Rows are points. Before rounding, the points of a table are all equally far from one centre. They may lie mostly on one side of it. Where is the centre, to within rounding?

Points:
[[ 24 -12]
 [ 95  10]
 [ 21  -8]
 [ 38 -25]
 [ 56  50]]
Centre: [56 11]

Points:
[[ 49 -31  42 -52]
 [-11  -1  72 -57]
 [ 40 -11  40 -57]
 [ -5 -39  57 -90]
 [-44 -65   7  -1]
 [-43   0  51 -54]
 [-62 -51  38 -59]
 [-19 -14  11  14]
 [ 49 -24  40 -24]]
Centre: [ -7 -41  32 -35]

Points:
[[-23 -39  10  63 -55   3  49 -49]
 [-41  28  -4  -7 -49  29 -29  20]
 [ 62 -52  53  41 -31  23  60 -18]
 [ -7 -44 -24  67 -53  17  31 -19]
 [ 26  11 -56  -5  28  23  47  -3]
 [  6 -51 -14  45 -32   9  50 -62]
 [-10 -10 -19  77 -29  10  56 -41]
 [-38 -13 -27 -63 -40  46  16  25]
 [-41 -47 -19  35 -47  -3  21 -39]
 [  4   2 -20  81 -41   1  38  -3]
 [  2 -84   2 -44 -23  61  40 -21]
 [  0  32  18  -8 -20  95 -21  15]
 [-56 -36  30  57 -72  56  39   2]
 [ 21 -70  -7  22 -17 -16  83   4]]
Centre: [ -6  -6  24   1 -18  32  44  -1]

Points (16 x 12):
[[ 12  -9  -9 -22 -21  17  51  53 -21  48  20   5]
 [ 58  -7  -3  -7 -23  13 -11  29 -62 -40 -32  39]
 [  1   8  26 -26 -24  18  17  60 -71 -13  11  11]
 [-43 -19  19  -4 -10   2  42  53 -34 -10   2   3]
 [ -4  -4 -46   5 -22  43  57  32 -13 -11  -4 -43]
 [ 43  35  36 -32 -29  -9  71  15 -51  24 -24 -14]
 [ 28  32  11 -38 -28  10  95  11 -37  22   0  -2]
 [-21  23  26 -22  14 -18  26  49 -76  -3 -39 -20]
 [ 23 -12   7  32  10  20  19  52 -62  23  -5 -29]
 [-34  -2  17  -3   7 -15  34  57 -58 -24 -21  -5]
 [ 29  44   2 -31 -21  26  33  54 -80 -13 -36 -27]
 [ -8 -28  12 -14  33  62  80  45 -11 -26 -19  11]
 [-20  22  35   2  30  50  18  60 -15 -28 -34  38]
 [-14   0  12 -27 -34  17  77  20 -16  10   0 -49]
 [ 12  60 -10 -36  40  -9  49  37 -51  -7 -65 -23]
 [ 36  37  49 -10 -25  25  43  34 -76  -6 -38 -13]]
Centre: [ 16   6   1 -24  11  24  23   3 -21  -2 -29   1]
